Rows are points. Each copy is the shape, with its points in the same order, stretched, turned, moved and blurred by noise. Some copies are also mirrored. Which?

Shape (6 x 2):
[[+1.27,-0.58],
[+1.14,+3.16],
[+2.24,+0.85],
[+1.09,-3.91],
[-2.91,-0.98],
[+0.65,-0.01]]
Copy 1 (6 x 2):
[[+1.40,+0.63],
[+1.69,-3.26],
[+2.70,-0.66],
[+0.67,+3.89],
[-3.20,+0.26],
[+0.82,-0.07]]
Copy 1 is: mirrored
Copy 2 (6 x 2):
[[+1.34,-1.23],
[+1.32,+2.96],
[+2.35,+0.36],
[+0.77,-4.15],
[-3.56,-1.30],
[+0.70,-0.29]]
Copy 2 is: only turned

Shape (8 x 3):
[[-3.90,+4.30,+0.08],
[+1.24,+1.69,-1.92],
[+0.98,-1.53,-2.12],
[-3.11,-0.56,-1.99],
[-3.42,+0.29,+1.17],
[+1.53,+1.64,+1.14],
[+1.97,-0.07,+0.85],
[+1.68,-0.32,+2.85]]
Copy 1 (8 x 3):
[[-2.29,+5.64,+1.18],
[+2.07,+2.46,-0.79],
[+1.37,-0.79,-1.61],
[-2.32,+1.01,-1.63],
[-2.71,+1.44,+1.34],
[+2.26,+1.73,+1.81],
[+2.09,+0.10,+1.45],
[+1.81,-0.59,+3.11]]
Copy 1 is: only turned
Copy 2 (8 x 3):
[[-4.63,+2.48,+0.46],
[+0.97,+1.47,-1.96],
[+1.50,-1.80,-2.10],
[-2.35,-2.08,-1.04],
[-1.75,-0.64,+1.83],
[+1.42,+1.67,+1.32],
[+2.58,+0.11,+0.57],
[+2.51,+0.55,+2.87]]
Copy 2 is: only turned

Shape (9 x 4):
[[+2.61,+1.66,+1.15,-0.43],
[-2.45,+1.33,+3.81,+0.31],
[-3.88,-2.23,+1.73,-1.77],
[-1.99,+2.03,-0.33,+4.20],
[+0.74,-1.57,+0.94,-1.36],
[+2.51,+0.25,+1.24,+1.20],
[-0.16,-2.03,+0.34,+0.96],
[+0.03,+0.15,+1.71,-3.23],
[-1.89,-1.30,-4.38,+1.62]]
Copy 1 (9 x 4):
[[+3.67,-0.65,+0.36,+1.62],
[+0.21,+0.17,+4.45,+1.05],
[-2.18,-0.57,+2.18,-1.85],
[-0.81,+2.14,+1.26,+4.59],
[+1.27,-0.05,+0.42,-1.09],
[+3.17,+1.29,+0.02,+1.31],
[+0.32,+2.02,+0.10,-0.20],
[+1.56,-2.39,+1.18,-1.10],
[-2.51,+1.10,-3.15,+2.24]]
Copy 1 is: mirrored
Copy 2 (9 x 4):
[[+2.24,+2.67,+0.01,-2.17],
[-0.34,+0.50,+4.58,-0.71],
[-1.72,+1.72,+3.63,+3.34],
[-1.87,-3.29,+0.70,-1.07],
[+1.43,+3.03,+0.61,+1.77],
[+2.70,+1.04,-0.46,-1.11],
[+0.62,+0.06,-0.08,+1.84],
[+0.73,+4.81,+1.45,+0.15],
[-3.49,-0.76,-2.59,+2.37]]
Copy 2 is: mirrored

Shape (12 x 6):
[[-3.03,-0.42,-0.86,+0.30,-1.41,+2.70],
[+2.97,+0.37,-3.65,+0.65,-0.10,+1.75],
[-0.32,-1.68,+1.63,-0.08,+2.41,+0.11],
[-2.39,-1.44,-1.02,-2.84,+0.29,+2.04],
[-0.09,-0.76,+0.54,-1.49,+1.42,-0.05],
[+3.95,-0.24,+2.84,+0.56,-5.25,+1.70],
[+0.43,-0.45,+0.44,-1.24,+3.40,-2.55],
[-0.53,+1.73,-2.48,+0.65,+2.69,-0.50],
[-1.90,-1.56,+1.04,-0.02,+2.61,-3.88],
[+1.94,-1.19,+0.87,+3.82,+2.05,+2.32],
[+1.45,+1.58,+2.92,-1.34,+1.39,-1.94],
[+0.87,-4.15,+1.23,-0.58,-0.37,+2.04]]
Copy 1 (12 x 6):
[[-2.57,-1.20,-0.12,+1.27,-0.94,+3.03],
[+2.56,+1.01,-3.38,-0.72,+0.08,+2.30],
[-0.24,-0.94,+2.31,-0.84,+2.72,+0.34],
[-1.95,-2.81,+0.78,-2.25,-0.08,+2.63],
[+0.08,-1.02,+1.62,-1.89,+1.02,+0.10],
[+4.90,+1.93,+3.45,+2.28,-4.13,+3.13],
[+0.66,-1.18,+1.17,-2.84,+2.50,-2.68],
[-1.05,+0.64,-2.66,-1.35,+1.63,-1.21],
[-0.61,-2.77,+1.85,-0.53,+2.29,-3.63],
[+1.21,+2.24,+0.16,+2.03,+3.79,+2.35],
[+1.30,+1.45,+3.22,-2.22,+0.08,-2.34],
[+1.70,-2.31,+2.82,+0.13,+1.30,+3.62]]
Copy 1 is: only turned
Copy 2 (12 x 6):
[[-3.95,-0.51,-0.03,-1.51,-0.10,+1.87],
[+0.95,+0.03,-4.67,-0.58,-1.14,+3.09],
[+0.35,-2.56,+0.34,+0.28,+2.16,+1.13],
[-1.84,-0.62,-0.45,-3.77,+1.67,+1.56],
[+1.10,-0.73,+0.22,-0.88,+2.15,+0.68],
[+2.66,-0.48,+2.48,-0.23,-5.30,+0.63],
[+2.18,-1.25,-1.23,+0.36,+4.01,-1.06],
[-0.54,+1.06,-3.19,+0.66,+3.00,+2.17],
[-0.45,-1.35,-0.10,+1.62,+4.14,-2.17],
[-0.38,-2.28,-0.55,+3.15,+0.35,+4.32],
[+3.24,+0.26,+2.68,+0.55,+1.63,-0.21],
[-0.61,-4.39,-0.28,-1.54,-0.94,+1.69]]
Copy 2 is: only turned
Copy 3 (12 x 6):
[[-2.96,+1.40,-1.28,+0.07,-0.11,+0.96],
[+2.59,+1.24,-4.46,-0.48,+0.60,+1.83],
[+0.38,-1.40,+0.32,-1.29,+2.05,-1.03],
[-3.01,+0.81,-1.01,-3.26,+1.78,+1.27],
[-0.36,-0.22,-0.70,-2.62,+1.28,-0.71],
[+2.80,+2.04,+2.10,-0.08,-3.67,+2.48],
[+1.26,-0.18,-0.80,-3.56,+2.75,-3.16],
[+0.32,+0.16,-4.23,-1.38,+1.44,-2.18],
[-0.16,+0.57,+0.69,-2.56,+3.06,-4.30],
[+2.18,-2.67,-0.36,+2.48,+0.62,+0.57],
[+1.70,-0.31,+0.47,-3.56,-1.13,-3.30],
[+0.28,-0.20,+1.80,-1.02,+2.31,+2.52]]
Copy 3 is: mirrored

Shape (14 x 8):
[[+2.52,-0.65,-0.19,+1.21,+2.18,+1.33,+0.14,-0.19],
[-1.14,+1.37,-1.37,-1.39,+2.89,+1.08,+3.58,-1.79],
[+1.32,-2.36,+0.32,-0.31,+2.58,+4.04,+1.71,-1.08],
[+0.40,+2.68,-3.84,-0.08,+2.74,-0.75,+1.18,-4.04],
[+3.74,-0.44,-0.76,+0.22,-1.01,+1.55,+0.47,+2.69],
[+0.88,+0.99,-0.21,+2.75,-0.14,-0.42,+2.34,+0.73],
[-1.85,-0.38,-1.08,-2.68,+0.73,-1.04,+2.01,-3.05],
[+2.08,-1.09,-1.21,+2.96,+0.18,-2.51,+2.11,+2.99],
[+0.72,-2.39,+0.82,+2.80,-0.54,+0.39,+1.43,+1.17],
[-1.04,+4.02,-2.15,+0.56,+0.04,-0.31,-1.12,-2.88],
[+1.72,-0.74,+0.81,+0.70,+0.52,+0.64,-1.31,+1.09],
[+2.80,-0.70,+0.35,+1.36,-1.65,+0.47,+3.13,+1.71],
[+2.10,-0.68,+1.79,+0.60,+1.15,+0.77,+2.15,+4.06],
[-2.97,+1.57,-4.35,-0.33,+0.04,+0.86,-0.92,-1.45]]
Copy 1 (14 x 8):
[[+3.84,+0.37,-0.25,+2.13,+2.02,+0.77,+0.20,-0.16],
[-0.19,+0.12,-2.78,-0.41,+2.51,+2.08,+4.20,-0.62],
[+3.51,-1.73,-0.61,+2.21,+2.88,+3.12,+0.45,-2.01],
[-0.14,+3.15,-4.37,-0.63,+2.11,-0.19,+3.90,-1.39],
[+5.97,+0.35,+0.85,+1.48,-2.01,+1.19,-0.39,+0.73],
[+1.55,+0.33,+0.48,+3.41,-0.76,+0.13,+1.86,+0.70],
[-1.42,-1.89,-1.97,-2.37,+1.26,-0.07,+2.25,-1.20],
[+3.43,-0.33,+0.04,+2.93,-0.45,-3.11,+1.51,+2.83],
[+2.16,-2.55,+1.02,+3.81,-0.33,-0.12,+0.04,+0.24],
[-2.14,+3.79,-2.21,-1.01,-0.29,+1.01,+0.75,-0.71],
[+3.00,+0.22,+1.61,+0.68,+0.55,+0.84,-1.85,+0.16],
[+3.39,-0.69,+1.17,+2.60,-1.93,-0.17,+1.98,-0.37],
[+4.22,-1.08,+2.23,+2.25,+0.33,+1.26,+1.09,+3.37],
[-0.88,+1.20,-4.27,-0.86,-0.60,+1.29,-0.34,-0.12]]
Copy 1 is: only turned
Copy 2 (14 x 8):
[[+2.48,+1.24,+0.52,+1.70,+2.18,+3.22,+0.68,+0.34],
[-0.75,-0.80,+0.89,+0.50,+2.90,+1.20,+4.75,-1.59],
[+0.88,-1.29,+1.65,+2.59,+2.99,+5.49,+1.12,-1.33],
[+1.84,+1.69,-1.73,+0.63,+1.94,-0.08,+5.10,-3.66],
[+2.92,+0.19,-0.01,+0.08,-0.16,+3.82,+0.25,+3.82],
[+1.44,+1.76,+1.23,+2.32,+0.39,+0.53,+2.36,+2.75],
[-0.50,-3.46,-0.55,+0.70,+0.96,-1.20,+2.93,-2.98],
[+3.03,+0.98,-0.50,+2.86,+1.36,-0.35,+1.69,+5.26],
[+1.41,-0.52,+1.51,+4.45,+0.28,+1.58,+0.06,+2.86],
[-0.23,+2.76,-1.46,+0.01,-1.52,-0.72,+2.40,-2.59],
[+1.98,+0.71,+0.59,+1.73,+0.78,+2.03,-1.46,+0.96],
[+2.85,-0.50,+2.11,+1.43,-0.39,+2.28,+1.81,+4.66],
[+1.49,+0.30,+2.35,+0.98,+3.06,+2.53,+0.20,+4.51],
[-1.85,+0.62,-3.97,+1.05,-0.71,+0.63,+2.51,-1.91]]
Copy 2 is: only turned
Copy 3 (14 x 8):
[[+0.82,+1.33,-0.48,+1.53,+1.49,+2.90,-0.58,+0.32],
[-0.14,-0.76,-2.89,-1.00,+2.70,+2.64,+4.28,-1.41],
[-0.34,+0.83,-0.76,-1.67,+0.45,+5.42,+0.62,+0.03],
[+2.69,-1.20,-4.21,+1.62,+2.28,+1.55,+3.12,-3.98],
[+0.44,+2.05,-1.18,+2.59,-0.94,+1.74,+0.29,+3.81],
[-1.43,+1.53,+0.07,+3.23,+1.04,+0.24,+1.74,+0.20],
[+0.69,-0.13,-3.19,-2.89,+0.94,-0.37,+3.23,-2.35],
[-1.57,+4.20,-1.21,+3.74,+1.77,-0.73,+0.31,+1.83],
[-2.37,+2.68,+0.64,+1.36,-0.12,+0.67,-0.86,+0.72],
[+1.68,-3.64,-2.32,+2.42,+0.60,-1.08,+1.38,-2.81],
[+0.39,+0.76,+0.10,+1.10,+0.72,+0.78,-1.75,+1.62],
[-1.12,+3.32,+0.56,+2.38,-0.74,+1.15,+2.16,+2.46],
[-1.72,+2.70,+0.84,+1.26,+2.26,+1.61,+0.65,+4.35],
[-0.72,-3.83,-5.73,+0.67,-0.47,-0.26,+0.89,-2.13]]
Copy 3 is: mirrored
Copy 4 (14 x 8):
[[+1.05,+0.83,-1.04,+2.10,+2.23,+0.88,+1.53,+1.87],
[-1.82,+1.27,-1.70,-3.20,+2.60,-0.82,+4.30,+0.58],
[+0.69,-0.90,+0.26,-0.93,+4.22,+2.80,+2.24,+1.45],
[-1.27,+3.63,-4.46,-0.87,+2.02,-0.98,+3.50,-1.83],
[+3.81,-0.19,-1.61,+0.98,-0.39,+0.98,+0.89,+3.15],
[+0.15,-0.28,-1.03,+1.91,-0.88,-0.88,+3.96,+1.49],
[-1.04,-0.16,-1.23,-3.34,+1.51,-2.07,+1.74,-2.93],
[+1.59,-1.95,-2.36,+3.68,-0.24,-3.16,+2.14,+2.87],
[+0.35,-3.13,+0.56,+2.97,+0.00,+0.29,+2.13,+1.31],
[-2.48,+3.67,-2.77,-0.30,-1.80,+0.40,+1.96,-1.86],
[+1.06,+0.08,-0.11,+2.19,+0.07,+0.67,-0.34,+1.45],
[+3.10,-1.89,-0.21,+1.05,-0.56,-0.38,+3.89,+1.97],
[+1.87,-0.99,+1.06,+1.42,+0.60,-1.27,+1.90,+5.07],
[-3.49,+1.06,-4.50,-2.38,-1.14,+1.15,+0.24,-1.03]]
Copy 4 is: only turned

Shape (13 x 8):
[[-0.15,+0.76,+1.48,+1.32,-3.52,-2.15,-1.51,+2.84],
[-3.93,+2.40,-1.56,-2.70,+1.60,+0.45,+1.05,-2.17],
[+0.95,-2.77,-0.33,-1.64,+0.32,+3.40,+0.62,-1.27],
[+0.18,-0.32,+4.63,+0.72,+1.38,-0.84,+1.14,-3.17],
[+1.15,-2.49,-0.94,-2.89,+2.76,+2.35,+0.71,+1.22],
[+1.47,-0.48,-1.16,-1.34,-0.25,+0.02,-4.07,-0.30],
[-3.69,-2.96,-0.47,+1.17,-1.12,-2.11,-3.40,-1.07],
[-1.01,+1.19,+1.00,+1.26,-3.76,+2.17,-1.24,+1.62],
[+0.43,-2.11,+2.09,-1.05,-2.53,-0.58,+0.89,+2.33],
[+1.53,+2.17,-1.67,-0.01,-0.14,+0.55,+0.32,+2.01],
[-0.86,+3.11,+1.43,-1.74,+2.74,+3.18,+1.10,+0.16],
[-1.35,-1.89,+1.58,+0.37,-0.55,-0.84,+1.53,+2.29],
[-2.19,-0.17,+0.70,-0.88,-0.24,-1.79,-3.89,-2.52]]
Copy 1 (13 x 8):
[[-2.29,-2.28,-1.00,-1.84,-2.46,-2.19,-1.60,+2.54],
[+1.19,+2.93,-0.76,+1.04,-0.14,+4.49,+1.88,-1.67],
[+1.63,-2.04,-0.18,+1.61,+4.11,+1.04,-0.93,+1.39],
[-0.96,-1.87,+4.54,+0.48,+1.41,-1.45,+0.86,-2.54],
[+1.83,-0.75,+0.65,-1.07,+5.36,+2.63,-0.06,+3.05],
[+0.61,-1.74,-1.94,-1.55,+2.34,+1.30,-3.54,-0.70],
[+1.82,-4.92,-0.13,-1.23,-2.03,+1.17,-0.79,-1.59],
[-1.32,-0.78,-1.28,+1.82,-2.34,-0.76,-2.81,+3.38],
[-2.22,-4.23,-0.35,-0.98,+0.75,-1.23,+0.07,+3.69],
[+0.34,+2.10,-1.14,-1.34,+0.96,-0.37,-0.98,+2.65],
[-0.30,+4.16,+2.45,+1.04,+1.69,+3.03,-0.37,+1.66],
[-0.41,-2.79,+1.82,-1.35,-0.43,-0.62,+1.20,+3.53],
[+0.14,-2.39,-0.60,-0.62,-0.44,+2.26,-1.91,-3.59]]
Copy 1 is: mirrored
Copy 2 (13 x 8):
[[+0.62,-0.44,+1.05,+1.61,-2.68,-4.85,+0.51,-2.21],
[+0.12,+0.38,-2.80,-1.73,-2.67,+4.14,+3.65,+0.35],
[+1.13,-2.56,-0.15,+0.70,+2.16,+3.26,-2.30,+1.03],
[-1.04,-0.66,+2.48,-4.62,-0.19,+2.01,-0.96,-2.57],
[-0.89,-1.28,-1.52,+0.92,+1.99,+2.55,-2.50,+3.51],
[+1.37,+2.84,+0.04,+2.61,+0.09,-0.38,-3.37,+0.12],
[-1.84,+0.27,-1.06,+0.93,-0.37,-0.58,-0.83,-5.71],
[+1.91,-2.66,+2.64,+2.79,-2.70,-1.36,+0.43,-1.50],
[+0.57,-3.59,-0.68,-0.21,-1.21,-3.18,-2.12,-0.97],
[+2.02,-0.31,+1.10,+2.15,-0.69,-1.46,+2.14,+2.81],
[-0.58,-0.58,+1.63,-0.95,-1.98,+3.53,+1.30,+3.69],
[-1.61,-3.93,-0.33,-0.15,-0.29,-1.69,+0.34,-1.39],
[-0.81,+2.61,-0.87,-0.68,-1.81,+1.28,-1.87,-3.65]]
Copy 2 is: only turned
Copy 3 (13 x 8):
[[+0.52,+0.10,-0.72,+1.62,-1.86,+2.27,-2.65,+3.81],
[-4.48,+0.28,-2.19,-0.47,+1.36,-2.71,+2.58,-0.54],
[-0.44,-0.31,+4.46,-2.53,+0.40,+3.35,+2.84,-0.74],
[-0.10,+1.47,+2.96,+0.05,-0.87,-1.11,-1.15,-2.57],
[+0.47,-0.35,+2.22,-4.17,+3.42,+3.15,+2.29,-0.24],
[-2.18,-2.53,+0.15,-0.39,-0.14,+4.18,-1.37,+0.57],
[-3.41,-0.83,+1.94,+4.99,+1.13,+2.81,-0.48,+1.01],
[-1.79,+1.60,+1.38,+0.35,-3.35,+3.40,-0.40,+3.54],
[+2.36,-0.14,+2.54,-0.77,-0.01,+1.60,-0.41,+2.87],
[+0.16,+0.31,-2.27,-2.11,-0.56,+2.76,+0.97,+1.23],
[-2.55,+2.63,-0.56,-4.26,+0.22,-0.25,+0.81,-0.06],
[+1.50,+1.51,+1.86,+0.42,+1.53,+1.41,+0.48,+1.94],
[-4.37,-1.82,+0.31,+2.55,-0.05,+0.68,-2.10,+0.12]]
Copy 3 is: only turned

Shape (15 x 9):
[[+1.07,-3.11,-0.56,+2.09,-1.33,+2.58,+0.44,-0.60,-2.35],
[+0.33,-3.16,+0.48,-0.90,+0.63,-0.58,+0.67,-0.24,-0.07],
[+0.92,+2.33,+1.96,+0.28,+1.71,+0.48,-1.03,-1.02,+2.29],
[+2.17,-2.35,-2.21,-0.89,-4.73,+1.05,-1.48,+1.69,-3.59],
[+0.57,+4.21,+0.94,+1.88,-0.88,-2.93,+1.86,-1.95,+2.28],
[+4.22,-2.29,-2.52,-0.28,-0.10,+2.41,-1.16,+3.51,-2.29],
[+1.48,-1.22,+0.04,+0.35,+1.15,-0.35,+1.55,-2.57,-1.49],
[+0.35,+0.76,-2.35,+4.56,+0.88,-2.44,+0.55,+0.46,-0.26],
[-0.10,+2.82,+2.60,+0.26,-0.30,+1.16,-0.07,-2.23,+1.82],
[-0.73,+2.58,+3.65,+2.34,+2.38,+0.05,-0.27,+0.42,+0.05],
[-1.79,+1.45,-0.14,+0.31,+0.41,+0.88,+2.02,+0.92,+1.02],
[+2.21,-1.39,-3.08,+0.19,+0.30,+2.94,+1.10,-0.20,-3.00],
[+0.17,+1.61,+2.00,+0.58,+0.83,-0.25,+2.58,-0.55,+0.96],
[+2.26,-0.35,-3.08,-1.80,-2.38,+0.40,-1.66,+2.55,-6.61],
[-2.10,+1.88,-0.53,+0.40,+0.88,-0.93,-1.40,-2.29,+1.44]]
Copy 1 (15 x 9):
[[-2.82,-1.19,-2.06,+0.55,-0.53,-0.07,+0.76,-0.52,-4.17],
[-2.27,-2.83,-1.82,-1.04,+1.34,-0.87,-0.04,-1.38,-0.55],
[+1.00,+1.03,-0.67,+2.73,+1.44,+0.17,-1.68,-2.37,+2.51],
[+1.60,-1.60,-2.02,-2.20,-0.34,-0.51,+2.28,+3.18,-5.07],
[+2.01,+0.91,-0.04,+2.03,-0.53,-4.51,+0.32,-3.13,+3.13],
[+0.05,+0.17,-2.28,-0.07,+4.14,+0.90,+2.90,+2.72,-3.53],
[-2.20,-0.98,+0.14,+0.01,+2.05,-2.39,-0.41,-3.00,-1.81],
[-1.58,+0.62,-2.67,+2.41,+1.20,-5.44,+1.09,+0.68,-0.99],
[+0.90,+0.97,-0.07,+2.09,-1.34,+0.38,-1.70,-2.85,+1.99],
[-1.83,+1.49,+1.31,+4.42,-0.06,-0.86,-1.50,+0.35,+2.15],
[-1.90,+2.10,-1.69,-0.51,-0.42,-0.61,+1.10,-0.63,+1.59],
[-2.19,+1.53,-1.46,-1.04,+2.87,-0.53,+1.44,-0.32,-4.54],
[-1.78,+0.72,+0.49,+1.16,+0.51,-1.36,+0.67,-2.78,+1.94],
[+0.99,+0.78,+0.47,-2.24,+2.39,-1.52,+1.20,+5.78,-4.99],
[+0.35,+1.06,-2.59,+0.80,-0.59,-2.06,-3.07,-1.06,+1.58]]
Copy 1 is: only turned
Copy 2 (15 x 9):
[[+3.32,-1.41,-1.23,-0.15,-1.71,+2.48,-0.85,+1.06,-2.00],
[+1.01,-2.51,+0.44,+0.33,-0.53,-1.91,-0.28,+0.14,-2.14],
[-0.17,+0.41,+0.07,-0.73,+0.03,-1.74,+0.56,-1.32,+2.58],
[+3.46,+0.32,-3.26,-1.04,+0.55,+0.72,-4.28,+4.56,-3.54],
[-2.40,+1.87,-3.04,+0.95,-2.85,-3.03,+1.40,+0.47,+1.64],
[+5.77,-0.56,-2.86,-3.18,+3.17,-0.11,-0.94,+3.34,-2.52],
[+1.74,-0.82,-1.77,+0.34,-1.97,-1.32,-0.11,-1.70,-1.92],
[+1.11,-0.38,-4.54,+2.31,+0.23,-0.56,+3.34,+1.77,-0.31],
[-1.38,+1.27,+0.18,-0.71,-2.04,-0.51,-0.55,-1.46,+2.18],
[+0.65,+2.55,+1.36,+1.35,+0.15,-0.29,+2.41,-1.03,+1.39],
[-1.74,+0.55,-0.42,-1.42,+0.20,+0.24,+1.94,+0.41,-1.26],
[+3.54,-0.51,-3.49,-2.67,+0.27,+1.41,-0.34,-0.08,-3.38],
[-0.71,+1.15,+0.05,-0.67,-1.83,-1.54,+1.68,-0.58,-0.41],
[+4.64,+3.21,-4.78,-0.98,+3.39,+0.20,-3.63,+3.31,-5.33],
[-2.23,-0.57,-1.75,+1.33,+0.44,-0.72,+0.27,-1.58,+1.21]]
Copy 2 is: only turned
Copy 3 (15 x 9):
[[+1.48,-1.19,+0.38,+0.38,-0.07,+3.20,+1.26,+1.76,-2.56],
[+0.76,-2.93,+1.76,-1.46,+1.16,+1.08,-1.26,-0.16,-1.13],
[+1.69,+0.98,+3.84,+0.79,+1.93,-0.36,-1.21,-1.27,+1.91],
[+1.77,-0.60,-0.95,-2.09,-3.63,+1.16,-0.19,+4.75,-1.81],
[-1.76,+1.33,+3.52,+2.15,-0.97,-2.83,-1.68,-3.40,+0.81],
[+1.61,+1.32,+0.65,-3.28,+0.57,+2.65,-2.26,+5.00,-2.30],
[+1.30,-0.65,+0.87,-0.83,+1.59,+0.05,-0.21,-1.30,-2.89],
[-3.14,+0.81,-0.07,+2.86,+1.12,+0.25,-3.44,-1.09,-1.19],
[+1.37,+0.89,+3.74,+1.49,+0.57,-0.50,+1.06,-1.80,+2.13],
[-0.09,+0.24,+3.15,+2.74,+4.34,-2.15,+0.09,+0.10,+1.46],
[-2.65,+0.05,+1.98,-0.05,+1.75,+0.51,+1.05,-0.11,+1.83],
[+0.78,+1.19,-0.95,-2.60,+0.90,+3.02,+0.95,+1.69,-2.89],
[-1.09,-0.10,+3.73,+0.33,+1.87,-1.26,+0.32,-1.12,-0.16],
[+1.21,+0.82,-2.98,-3.85,-1.32,-1.30,+0.26,+5.59,-2.32],
[-0.30,-0.39,+0.23,+1.53,+1.09,+0.12,-1.07,-2.95,+2.73]]
Copy 3 is: mirrored
Copy 4 (15 x 9):
[[+0.56,-0.63,-0.58,-1.27,+1.58,-0.83,-0.59,-0.24,-4.88],
[+2.90,-0.47,+2.06,-2.46,+1.51,-0.66,-0.62,-0.43,-0.49],
[-1.12,+3.36,+0.86,+0.21,+2.92,+1.63,+0.97,+0.77,+2.65],
[+3.05,-0.81,-4.40,-2.46,-2.28,-3.77,-2.72,+1.37,-2.44],
[+0.54,+5.05,+1.11,+4.79,-1.51,+0.78,+2.08,-0.61,+2.65],
[+3.42,-1.12,-2.95,-2.12,+2.03,-0.56,-3.42,+5.13,-2.49],
[+1.78,+1.79,+1.83,+0.71,+1.26,+1.42,-2.10,-1.61,-1.95],
[+1.05,-0.03,+1.27,+6.20,+0.86,-1.32,-0.42,+2.34,-0.32],
[-1.99,+4.06,+0.40,-0.47,+0.67,+1.33,+2.05,-1.27,+1.70],
[-3.07,+4.38,+3.87,+0.44,+2.48,-1.02,+1.53,+2.06,+0.51],
[-0.62,+0.51,+1.82,+0.26,-1.53,+1.76,+1.23,+2.09,+0.93],
[+1.44,-0.71,-1.18,-0.82,+0.01,+2.24,-3.83,+1.92,-4.02],
[+0.42,+4.02,+2.76,+0.14,-0.01,+1.77,+1.33,+1.04,+0.22],
[+2.07,-0.01,-2.76,-2.16,-2.76,-3.20,-6.73,+3.13,-2.14],
[-1.82,+0.22,+1.23,+2.36,+0.59,-0.07,+0.11,-2.03,+3.03]]
Copy 4 is: mirrored
